Every row gives one point. Before rounding, the points of a table are all equally far from one centre. They may lie mostly on one side of it. Where is the centre, to within rounding?

Points (10 x 3)
[[-1.6  1.6 -4.9]
 [-0.9  0.7 -4.9]
 [-4.8 -1.1 -5.3]
 [-0.7  0.2 -4.8]
 [-3.2  0.1 -5.6]
 [-3.5  0.9 -5.4]
 [-2.4  2.1 -4.9]
 [-1.3  0.4 -5.1]
 [-3.9 -0.1 -5.6]
 [-2.4 -1.7 -5.3]]
Centre: [-3.3 -0.3 -0.6]

Points (10 x 6)
[[-3.9 -2.0  4.1 -4.6  3.6 -0.6]
 [ 0.0 -5.3  3.4 -4.2  1.6 -3.2]
 [-2.3 -4.2  4.6 -4.7  4.0  2.4]
 [-4.8 -2.7  4.3 -5.4  0.6 -1.1]
 [ 0.0  0.6  4.5 -5.3  1.7 -1.6]
 [-1.2 -5.6  3.9 -7.8  3.0  2.2]
 [-2.1  0.0  4.6 -2.8  2.9  0.7]
 [-1.9 -1.6  5.0 -3.7  4.0  1.0]
 [-2.6 -3.7  5.0 -2.1  2.1  0.4]
 [-1.3  1.1  0.5 -6.7  2.9 -2.6]]
Centre: [-0.8 -2.6  0.3 -4.9  0.4  1.1]

Points (15 x 9)
[[ 0.6  0.2 -7.9  0.2  1.7 -0.4  1.7 -0.3  0.5]
 [ 8.0  3.0 -3.7  0.5 -1.7 -2.3 -0.7  6.6 -1.1]
 [ 3.3  0.2 -6.0  3.0  0.8  5.1 -6.7  3.0  1.4]
 [ 3.5  7.0 -4.2 -2.2  1.6  3.7 -0.3  3.7  2.5]
 [ 1.4  0.8 -6.4  1.8 -3.5 -0.2 -2.5  5.9  2.2]
 [ 1.1  4.9 -6.9  2.6  0.0  0.3  2.5  1.1 -4.9]
 [ 4.0 -0.8 -3.3 -3.2  0.8 -6.3 -2.5 -0.3  2.9]
 [ 2.9  0.4 -3.1 -0.5 -3.3  6.7 -3.2  6.7  0.5]
 [ 4.5  2.5 -1.5 -1.6  1.2 -1.2 -2.6  5.9  3.6]
 [ 2.6  0.9 -5.0 -2.1 -1.2  5.1 -3.3  1.9  5.3]
 [-2.0  4.1  0.3 -2.1  2.1  4.6 -2.0  5.6 -1.0]
 [-3.5  4.4 -0.1 -3.2 -1.7  0.3  0.8 -1.9  0.3]
 [-0.1  2.0 -2.4  0.0  2.7  5.9 -2.6  5.9 -0.5]
 [-1.6 -1.0 -5.1  0.9 -0.2 -0.9 -6.1  6.0  2.0]
 [-0.6  4.1 -3.5  1.8 -1.2 -1.4 -1.6  3.9  2.5]]
Centre: [ 2.6  2.5 -4.7 -4.6 -1.5  0.4 -5.6  0.7 -4.4]

Points (16 x 12)
[[-3.4  1.4 -2.5  2.0  7.4 -2.4 -1.3  0.1 -0.9  3.6 -4.8 -2.9]
 [-2.1  4.0 -3.6  0.1  6.9 -0.5 -1.6 -2.4 -1.8  2.3 -4.1  2.7]
 [-2.7  2.9 -1.9 -0.5  6.6  0.0 -0.7 -3.1 -3.3  0.7 -5.1  1.6]
 [-5.9  2.7 -0.1 -2.2  5.5 -3.1 -0.6 -0.3 -2.3  0.9 -4.4  2.7]
 [ 0.4  0.9 -6.1  0.2  5.7  4.8 -0.8 -1.9  1.3  0.3 -2.5  2.2]
 [-3.9  2.5 -1.2  1.7 10.3  1.0  1.4 -3.8 -0.3  0.0 -3.3 -1.6]
 [-0.7  2.9 -2.7 -0.4  5.9  2.0 -0.3  0.4 -2.0  2.0 -5.3  2.9]
 [-3.8  1.7 -2.7 -2.0  6.7 -0.2  1.4 -2.2 -1.6  2.9 -3.5  3.8]
 [-1.8  5.1 -3.6  0.3  8.2 -1.8  1.1 -1.1 -1.9  3.0 -3.5 -1.1]
 [ 0.1 -0.1 -4.1 -1.3  9.3  0.0  0.9  0.9 -0.6  4.5 -1.4  4.5]
 [-3.1  3.0 -0.5 -4.4 10.1 -4.5 -2.0 -0.9 -0.6  0.7 -3.8  2.6]
 [ 0.6  4.1 -2.7 -4.2  7.9 -1.2 -2.3  2.8 -0.4  3.0 -2.7  3.2]
 [ 0.6  6.8 -3.5 -2.4  4.7 -3.1 -0.3 -0.5  0.3 -0.9 -5.1  2.4]
 [-4.3  3.6 -1.9 -0.5  9.8 -2.4 -2.4 -1.9  2.2  1.3 -5.2  1.7]
 [-4.3  2.5 -0.4 -1.9  9.7  1.9 -3.7  0.0  1.7  2.7 -1.5  1.2]
 [-1.9  5.0 -3.7 -1.0  9.5 -1.2 -0.4  2.7 -2.0  3.0 -2.4 -0.6]]
Centre: [-0.8  0.0 -1.8 -0.6  6.1 -2.1  0.0  0.8  1.7 -2.3  0.1  0.1]

Points (23 x 18)
[[ 0.1  4.1 -2.7 -0.3  5.2 -5.8  1.6  0.4 -2.0  3.1 -3.1  0.0  4.0 -1.9
   4.1 -4.0  6.4  5.4]
 [ 0.2 -0.4 -1.2  1.3  6.2 -3.2  2.7  0.2  1.5  2.0 -2.7 -1.4  0.7  2.7
   6.1 -0.8  4.6  4.6]
 [-0.1 -1.4 -3.1 -5.4  5.2 -6.8  1.4  0.3  1.0  2.2 -4.2  1.6 -0.8  0.8
   3.6 -0.1  6.3  2.9]
 [ 0.2 -2.3 -2.0 -2.0  3.6 -3.3  1.4  4.9 -5.5  1.8 -3.9 -2.0  5.4 -1.9
   3.3 -2.5  4.3  4.4]
 [ 0.3 -0.9 -3.7 -1.2  3.3 -6.3 -0.6  1.3  0.4  3.5 -5.0 -0.4  3.9 -1.0
   5.4 -3.4  4.4  5.5]
 [ 2.7 -1.0 -2.5 -2.2  2.1 -2.4 -1.0 -0.7 -1.2  4.2 -3.5 -1.7  5.6 -3.1
   5.8 -0.8  5.7  4.2]
 [ 0.7  0.4 -4.3 -2.1  4.1 -5.4  3.0  2.5 -0.3  4.2 -5.0 -0.6  3.9 -4.1
   2.7 -1.4  5.5  7.5]
 [ 2.8  2.1 -6.2 -3.1  2.7 -5.0  1.6  2.8  0.5  1.1 -1.2  1.7  1.2 -0.5
   6.1 -0.3  5.5  4.3]
 [ 0.9  0.2 -4.6 -1.1  5.3 -6.5  1.6  1.8  0.7  1.0 -4.0 -0.2  1.3 -5.9
   5.3 -3.3  2.5  5.9]
 [ 1.8  1.0 -7.9 -0.1  1.5 -4.2  0.6  0.2 -1.5  4.3 -2.5 -0.4  3.9 -1.8
   1.8  0.8  4.6  7.3]
 [-0.2 -1.1 -3.3 -2.4  4.3 -7.0  2.3 -0.8 -1.8  5.1 -4.6  0.5  2.8  1.1
   3.7 -0.1  5.5  3.3]
 [-0.1  3.5 -3.5 -1.3  2.8 -2.3 -1.0  3.5  2.5 -0.2 -5.4  0.6  1.0 -2.4
   3.9  0.6  5.6  6.8]
 [ 1.5  1.9 -5.5 -1.7  3.1 -5.4  3.6  3.9  0.8  4.0 -5.0  0.2  0.7 -3.2
   2.2  2.0  4.0  6.3]
 [ 2.7 -4.7 -3.1 -1.6  5.5 -5.5  0.3  4.4 -2.1  3.0 -3.1  2.3  2.4 -0.4
   1.6 -0.3  4.9  6.1]
 [ 0.4  0.4 -9.0 -2.0  3.3 -6.5 -0.5  2.2 -0.6  2.1 -3.7  1.0  1.3 -0.8
   2.5 -2.9  5.1  4.2]
 [ 2.8 -2.8  0.4 -4.1  3.1 -4.1 -1.5  1.4 -1.6  3.5 -3.0  3.1  3.3  1.2
   4.3 -1.5  3.8  5.2]
 [ 3.9  1.7 -3.6  0.6  3.1 -5.9  1.4 -0.4  0.3  3.4 -2.6 -1.9  1.3 -1.9
   3.6 -2.3  5.5  6.5]
 [ 1.5 -2.3 -3.7 -4.0  4.6 -5.1  4.2  4.9 -1.1  1.8 -1.4 -1.4  3.4 -2.8
   6.1 -0.1  3.3  4.5]
 [ 1.8 -0.9 -4.4 -0.1  2.9 -2.1  2.7  5.4  0.0  7.1 -2.4 -1.7  4.4 -1.7
   4.2 -0.4  1.2  5.8]
 [-1.4 -0.2 -4.4  1.4  1.6 -4.0  1.0  2.8 -0.3  3.5  0.0 -0.9  1.5  1.5
   5.8 -2.1  2.5  8.1]
 [-1.8  0.8 -4.7 -3.5  5.2 -3.6  4.0  5.5  2.1  1.4 -3.3  0.2  4.0 -1.5
   4.6 -1.4  4.0  6.9]
 [-1.4 -2.7 -5.4 -2.8  2.2 -5.2  0.7 -0.2  2.2  4.6 -6.1  0.9  3.1 -0.2
   2.6 -1.3  5.8  4.5]
 [ 3.6 -0.7 -4.0 -0.9  3.1 -3.9  2.4  4.4 -0.1  1.7 -3.0  2.3  1.8 -0.3
   5.4 -2.9  2.5  6.5]]
Centre: [-1.4  0.0 -2.0 -1.5  3.4 -1.6  0.7  1.2  0.4  2.2  0.4  0.7  1.6 -2.7
 -0.4 -1.1  2.3  1.9]
